Each point is reached from the start by the listed moves, each made once or not at all, plus a little noise. Say if it took an odd or an even number of moves. Then give how often each move was made.

Moves:
(1): [50 56 41 23 37]
(2): [-58  48  12 -41  15]
Start: [-31  -7  14   2  -1]
Points:
[-30 -10  14   1   0] -> even (0, 0)
[-88  40  26 -38  16] -> odd (0, 1)
[20 50 57 25 37] -> odd (1, 0)
[-37  98  68 -16  52] -> even (1, 1)

Moves:
(1): [ 22 -26  -3]
(2): [ 30  12 -25]
(3): [-6 43 70]
Start: [10 -3 36]
Points:
[ 61 -19   9] -> even (1, 1, 0)
[ 27  13 106] -> even (1, 0, 1)
[12 -3 36] -> even (0, 0, 0)
[38 12 11] -> odd (0, 1, 0)
[  4  44 109] -> odd (0, 0, 1)

Moves:
(1): [ 41 -17 -13  19 -19 -18]
(2): [ 15   0  15  -1 -23   4]
(3): [-9 -2  2 21  9  9]
(4): [-29  -4  -1  -8 -16  -4]
(5): [ -2  21   4  -4 -22  -8]
(6): [-17 -28 -38  -4 -40  31]
Start: [-12  -6   0  -3  -1  -6]
Points:
[-35 -12  16   9 -30   3] -> odd (0, 1, 1, 1, 0, 0)
[  9 -30 -48   8 -82  -1] -> odd (1, 0, 0, 0, 1, 1)
[ 17  -5  -6  32 -32 -25] -> odd (1, 0, 1, 0, 1, 0)
[  2  16  20  -8 -45 -11] -> even (0, 1, 0, 0, 1, 0)
[  -5  -33  -34   -2 -121   -2] -> odd (1, 1, 0, 1, 1, 1)

Moves:
(1): [-51 -11   0 -26  33   5 -19  17   8  11 -12]
(2): [ 48  19 -16   4 -46   1 -12   1 -31  33  -4]
(3): [-21 -29  11 -39 -23  20   5 -21  31  -6 -14]
(4): [-19   1  14   6  13 -22  30  18  17   0  -9]
(5): [-60   4  20 -23  20  -2  44 -16 -36 -19 -12]
(6): [ 82 -36  33  46  41 -10 -15  -2  31  42 -15]
(7): [-34 -22  -3 -21  23 -23 -46 -27  14  -2 -18]
(8): [ 51  13  38  -7  63 -15   0  43  34  40  23]
Start: [ 18   7 -11 -41  -1  20   9   7 -12 -20  -8]
Points:
[ 48 -39  22 -21  76  17 -26  23  25  35 -36] -> even (1, 0, 0, 0, 0, 1, 0, 0)
[ -7 -25  -8 -90 -33  -4 -16 -21  19   6 -53] -> even (0, 1, 1, 1, 0, 0, 1, 0)
[-37  -6 -17 -77  22 -19 -37  14  -4  21 -51] -> even (1, 1, 0, 1, 0, 0, 1, 0)
[-115    1   23  -83   65    1   64   26  -24  -28  -39] -> odd (1, 0, 0, 1, 1, 0, 0, 0)
[ -84  -10   16 -121   -4   22   58    6  -25    2  -60] -> odd (1, 1, 1, 1, 1, 0, 0, 0)
[ 70 -41  91 -65 100  15  42  12  48  38 -25] -> even (0, 0, 1, 0, 1, 1, 0, 1)

Moves:
(1): [ -4  -9  -1   4  -1 -16 -12   9  -3 -19  24  -7]
(2): [-11  21  -6   6 -22  27  12   6  24 -35  12  20]
(3): [ -7 -33 -10  -7  -4   8  14   2  -4 -32  -6 -33]
(4): [ -7 -30  -9  30   9  18  27   9  -8  11  20  -5]
(5): [  1   3  -3  20  -4  19   3   2  29   3 -14   5]
(6): [ 20  10   2 -12 -20  -9 -15  -7   4 -16 -12  11]
(7): [-17  -3  -4  19  34   9  11   4  -6   4   5  11]
(8): [-12   5  11 -13  16  22   9  -3  -1 -19  21  27]
(9): [ 16 -30  -6 -22  44  22  35 -19  20   3 -13 -14]
Start: [ -7 -14  -9 -15 -10   3  15   3 -12   2 -14   8]
Points:
[-48 -57 -41  54   2  86  81  27  23 -48   3   6] -> odd (0, 1, 1, 1, 1, 0, 1, 0, 0)
[  10 -108  -35  -22   16   25   64   -3   -2  -51   -1  -41] -> odd (1, 0, 1, 1, 0, 1, 0, 0, 1)
[ -27 -121  -41    9   71   44   90    7  -13  -31   16  -42] -> odd (1, 0, 1, 1, 0, 0, 1, 0, 1)
[  4 -71 -27  12  39  63  79  -4  30  19 -22  -7] -> odd (0, 0, 0, 1, 1, 0, 0, 0, 1)

Moves:
(1): [ 26 -15 -19   9 -24  10 -30  -7  -4  -7   6  -5  -2  -3  11]
(2): [-28 -20  12  26 -23  29  -1  13  35   1   1  -3  12 -15  12]
(3): [ 38  10  23   6  58  25 -10  14   6  -3   4  31  11  24  20]
(4): [ -8  22 -10  -2  -6 -24  -6 -10   3 -27   7 -20   7  -5  23]
(5): [-21  -2  19  11  -6   9  18 -27   9   9  -4 -10 -19   0   2]
(6): [-16 -31   9 -21 -20 -19   4  14 -24  -5  20  -7 -17  43 -59]
(7): [  3  20  -5 -21  -8   7 -13  -4  -8  -8 -20  -1   6  -5  -2]
(8): [ 32  25  -1 -71 -23  -8  -8 -13  -2 -52 -21  -5 -19  31   0]
(9): [ 50  -4  20  18   2  -8   3   5 -12 -23 -19 -24 -42 -33 -34]
(10): [ 29  -5  15 -23   3 -20   4   6 -29   7   1 -27  11   8   4]
(11): [ -9  -2  32   7  -6 -19   9  28  11   5 -28 -24   4  14  17]
(12): [-20 -41  -6   9  13   8  13 -35   1  11  11  -1  -7  -1   4]
Start: [  7  -7  13 -13  18   1  -1  21  -6  23   1 -23 -12  29   4]
Points:
[ 87  31  70 -92  16 -17  -8  -2 -35 -86 -33 -62 -83  83 -43] -> odd (0, 0, 1, 1, 1, 1, 1, 1, 1, 0, 0, 0)
[121   0  59   5  43  -4 -23   0 -38 -21  -4 -81 -48  20  32] -> even (1, 0, 1, 1, 1, 0, 0, 0, 1, 1, 0, 0)
[ 49  -9   6 -55   1  45 -56 -22  23 -63 -14 -28  -1  58  74] -> odd (1, 1, 1, 1, 0, 0, 1, 1, 0, 0, 0, 1)
